Each wall is flat, endless, passes through zero and stands at right angles to its row. A trip goes straight from one point to another. List the walls that it crosses, first one first.
In the rows, 128 means zero.

Walls:
(1): [ 70 160 126]
(2): [141 125  75]
(3): [132  82 141]
Trips:
[130 179 156] to [117 172 176] -> none
[129 102 121] to [186 182 144] -> 3, 2
[110 151 181] to [134  88 120] -> 3, 1, 2
[ 96 143 143] to [164 112 192] -> 3, 1
[ 84 125 173] to [119  90 109] -> 2, 1
[ 85  73 156] to [155 112 146] -> 1

Walls:
(1): [109  85 119 162 166 113]
(2): [111 111 103 121 167 104]
(3): [112 108 127  95 109  81]
(4): [ 78 185 134 134 151 161]
(5): [149  75 139 174 110 122]
Trips:
[121 158  87 101 149 179] to [134 154  86 135  98 167] -> 2
[113 153 153 134 111 130] to [ 61  99 162 134 168 112] -> 3, 1, 2, 5
[104 168 143 229 144  80] to [140 166 146 120 104 103] -> 2, 1, 5, 3
[123 200  88 145 121 154] to [147  77 137 156 210 116] -> 2, 1, 5, 4
[210 122 231 150 129 119] to [200 112 104 139 120 145] -> none

Walls:
(1): [161  96 111 112  92 110 106 187  82]
(2): [ 84 109  98 175 169 131  96 139 123]
(3): [ 76  94 217 127 147  34  87 110 162]
(4): [ 70 107  82 142 166 103 164 148  97]
(5): [174 132 135 117 158 141 173 138  88]
Trips:
[125 170 135 113 152 155 106 125 127] to [ 96 161 150 135 175 147 177 164 118] -> 4
[163  92 128 109 113 131 147  64 137] to [140  90  92 132 182 120 115 114 146] -> 3, 2, 4
[118 139 177 160 140  97  86  91 118] to [146 200 213 118 122 121 155 128 135] -> 2, 5

Walls:
(1): [136 112 157 140 130 147 153 104 123 100 119 149]
(2): [166 110 177 117 164 124 115 181 151  98  82 101]
(3): [120 190 157 129 137 111  68  98  63 102 139 149]
Trips:
[ 93 172  78 133 126  76 125 139 125  85 117 143] to [116 157 129  97 140 154 164 173  93 144 102  63] -> 2, 3
[148 105 126 190  95 169 213 123 139  71 143 166] to [ 77 127 108  97  66 153  82 133 138  93 125 104] -> 1, 3
[136 110  76 127 148 159 120 117  32  53 101 183] to [ 97  84 114 175 154 107 169 124 139 141 114 120] -> 3

Walls:
(1): [127 122 141 116 121  81 124 155 139 161 174 120 139  96  90 215 194 133]
(2): [107  59 138 148  88  98 104 126 141 133 171 166 109  82 152 127 142 106]
(3): [114 117  95 124 146 113 129  93 144 127 102 148 122 140 102 120 122 123]
(4): [169 105 118 117 111 191 197 169 133 120 163 133 139 141 132  79 185 153]
Trips:
[146 107 170 139 115 156 135 171 139  89 140  75 148 225  78 137 113 140] to [192 143 132 145 176 167 121 108  88 174 144 121 161 123 148  91 116 112] -> none
[161 162 142 138 137 110  85  48 156  58 145 108  96 129 115 106  98 203] to [128 135 160 139  38 160 137 169 144 138 112 124 135  98 109 116 119  96] -> 3, 2, 4, 1
[187 176 196 103 159 131 148 148 116 112 112 207 164 118 156 163 136  92] to [ 98 144 199 143 133 187  66  68  66 115 108 109 104 120 106 123 123 131] -> 4, 1
[143 109 158  41 152 112 101 143 180 128 188  75 178 134 150 134 151 129] to [129  80  86 122 108 131 118 187 107 110 165 154 108 102 154 188  77  72] -> 4
[ 80 104 155 116  95  92  44 118 140  50 137 100 170  70  88  94 110 124] to [141 106  76 161 159  66  77 143 190 102 111 155 112 139 150 146  76 180] -> 1
[129 180 181 161 139 132 120  83 168 120 153 142 114  84 147 130  49  96] to [159 109 138 159 108 139 110 131 184 124  82 126 138 126 154 135 110 194] -> 2, 4
[111 206 100 143  94 171 147 156  98  87 131 140  91 148 106 172 122 142] to [137 139 110 107 138 124  54  80 189  90 189 145  94 174  99 112 172 111] -> 1, 3, 4, 2
[131 106  72 152 132  66 130 133 185 125 112 105 118 168  88 127 125 136] to [ 90 141 115 147 135 152 158 155 111 164 175 119 189 126 110  84 144 154] -> 4, 3
[162 133  62 186 110 157 110 147  98 178 138 121 113 132 122 106 111 124] to [118 112  98  89 150 159  78 137 124 221 104 167 183 185  70 123 190  93] -> 3, 1
[159 116 141 164 105 162 112 115 102 155 159 174 123 152 127  87 126 138] to [ 82 145 149 112 154 100 136 197 125 168 163 116 104 136  81  96  94 193] -> 2, 1

Walls:
(1): [143 132 155  85 184 174 117 138 125 110 120 181 154 102 149 136 178 193
 156 137 121 161  97  50 107 115  83 153 126  91 140 144]
(2): [112 121 107 107 133 134 147 110 140 167 193  57 139 155  97 115 118 102
  99  87 161 135 128 132 156 159 150  98 132 161 116 133]
(3): [ 91  91 131 192 110 103 131  70  83  99 115 126 162 101  81 166  46  98
 178 162 179 116 127 187 106 138 137 120 117 188  92 124]
(4): [ 72  99 175  59 189 180 127 166 154 168 141  70 134  98 105 146 110 176
 107 144 162  57 121 157 139 202 197  70 129 121 140 176]
Trips:
[130  86  88  86 125 137 133  93 168 144  94 199 109  86 132 161 101 153
 173 119 181 149 145 159 125 130 111  94 128 107  66 144] to [166 161 161 143 124 178 183 172 129 122 137  98 127  86 145 161 118 108
 153 161  98 130 156  92 137 164 153  84 139 106 156 138] -> 3
[117  81  81  67  88  61 168  91  97 175 122 154 146 165 166 159 156 146
 165 146 112 136 173 152  97 188  75 139 121 129 162 156] to [123 133 114 144 131 213 101 107  93 137 102 109 161 132 109 158 122 161
 104 110 124 132 165  88 126 156 130 163 156  99 113 163] -> 3, 4, 2
[ 96 179 120 136 120 176  83 135 123 130 111 136  58  99  98  87 144 108
 172 113 138 118 104  89 179 184 149 143 169 157 196 152] to [137  76 140 123 195 125 104  82 134 139 138 106 204 144 112 163 181  71
 189  88 165 115 129  98 121 106 133 167 130 140 170 115] -> 3, 4
[127  88 234  90 140  76 158  97 126 123 133  94 162  97 156  98 157 127
 165 168 140 170 167 131  76 196 206 194 153 129 157 143] to [122 108 136 106 146 150 161 193 156 129 146 134  75 123 161 130  93 131
 184 111 148  65 114 168 146 108  70 100 112 211 123 102] -> 2, 1
[ 91 146  96 107  93 137  61 111 151 155 135 110 124  95  92 127 164 161
  93 152 127 119 184 152 102 221  88 135 123 120 136 115] to [105 149 160 164 192  85  99 122 125 121 125 125 130 105 115 203 128  90
 150 206 138 108 174 193 130  94 163 143 140 146 111 176] -> 3, 2

Walls:
(1): [126 189 132 152 140 191 190  89  60 124  70 113 153  74 135 129 134 125
 167 145 160 112 126 170 151 120 120 110 123 143 176 122 108 131 155 202
 120  90  87 178 202 134 115 218 142 176 128 160]
(2): [ 85 169 125 167  77  80 195 101 122 127 120 117 103  80 117  88 171 131
 156 133 113  95  93 112 138 126 135  95 112 140 130  83 106 100 108 118
 101 171 178 107 188 202 163 185 119 100  71 125]
(3): [111  71 137 108 106 142 138 102 110 138 112 154 142 172 113 189 137  93
  83 180 168 115 148 184  88  64 111 143  86 107 106 164  83 102 155 132
  97 169 140  77 152 120 155 182  91 114 145 161]
(4): [113 135 124 131 112 125  48 124 167 107 218 120 117 153 148 105 134 129
 100 101 145 177  84 151 101 161 152  97 167 107  84  88  98 117 150 121
 161 179 143  89 154  93  98 133 144 108 142 152]
(5): [ 99 163 156  71  67 153 195 207  84 115  82  81 215 129 123 159  96 172
 122 143 128 147 136 146 153 160  82 162  87 101 108 136  88  94 119 137
 104  77 144  51 105  95 111 163 179 133 182 142]
(6): [154 158  90 119 153 134  95 158 145 182 179 138 112  49 135 133 152 144
 104 107 166 144 128 130 111 119 150 165 152  85  97 136 138 150 128 150
 114 116  78 120 112 162 104 109 136  99 155 200]
(7): [108  87 106 119 122  54 155 179 177 120 126 122 143 124 155 141 199 108
 147 141 160  99 139 122 115 135 171 175 107 123 128 113 140 159 168 126
 120 130 158 146 118 117 118 175  35 119  59 145]
(8): [122  78 144 114 109 151 121  75 149 156 129 124  95 139 127 198 133  89
 133 125 125  80 131 208 164 124 130 130  85  93 131  99 184 187  92  96
 131 169 152 137  88 143 137 137 134 120 156 117]
(9): [144 131 106  79  78  92 177 156  93 129 112 132  38 116 158 160 116  85
 172 161 169  91 128  92  85 149 141 160 209 136 115 191 173 163 195  87
 161 120 100 141 126 106 107 107 132 125 163  89]
(10): [ 98 161  94  88 173 125 106 160 151 156 150  75 148 158 174 132  95 151
 182 129 179 174 119  70  82 129 137 136 149 126  95 114  98 140  80 161
 169  98  85  81 244 217 137 118 165 140 138 125]
(11): [115 155 129  97 146 119 137 134 162 105 121 120 179 127 126  98 110 106
 118 162  86 103 122 153 125 105  87 126 137 109 171  56 133 116 161 123
 125 152 147 106 137 128 126 147 105 192 121 119]
Trips:
[128 116 111 129 144 167 114  53  71 122  99 108 140  80 108 184  86  80
 105 109  85 109 121 141 101 153 155 120 140 123 176 125 162 113  67 184
  37 166  95 150 136  83 136 100 162 156 160 149] to [121 166 186 152 181 109 123  97 211  93 153 105 137  44 131 136 117  95
 133 200 134 118 129 122 208 162 113 147 132  99 132  92 154 122 146 142
 107 148 141 109 136 146 113 137 134 131 114 157] -> 11, 3, 2, 4, 7
[174 157 123 169 106 113  84  95 131 145 110  74 160 176  97 147  66  29
  71 121  78 131 122 162 118 172 173 158 123 113  53 142 106 192 119 200
  85 123 173 178 137 150 122 142 123  87 159 115] to [158 146 138  86  93 139 154 140 206 122 122 144 119  68 136  76 150 108
 160  90 135 143 148 119 100 142  87 154 156 167 112 166 137 141  82 134
 111 145 118 103 146 164 165 127  84 148  81 108] -> 10, 7, 2, 3, 4, 9, 8, 11
[ 84 145 107 130 108 126  60 112 198 138  89  97  74 155  85 103 133  71
 100 167 158  70 138 149 119 174 110 100 124 182  71 106 199 101 158  65
 157 125 114 152 121 117  81  63 114 109  92 158] to [127  79 179  83 119 113 105 126 106 141 126  86 128 179 100 122 188  96
  79 129 103  81 111 126  98 132  71 123 174 114  59 100 133 132 165 115
 104 148 124  94  89 126  87 194 159 121 148 138] -> 3, 5
[144 146 174 135 142 170 155  80 105 150 139 113 156 147 164 131 176 127
 104 107 160 146  87 160 118 138 121 149 131 144 141 130 131 131 153 123
 109 163 145 126 112 148 168 162 130 126 106 128] to [121 166  82  84 189 139 137 158  90 115 110 116 164  73 106  91 145 159
 141 101 106 117 183 104 145  89  94 142 134 125 170 115  95 174 103 156
 171  77  97 111 119 112 118 130 165 109 139 133] -> 5, 7, 4, 6, 8, 10, 3, 2
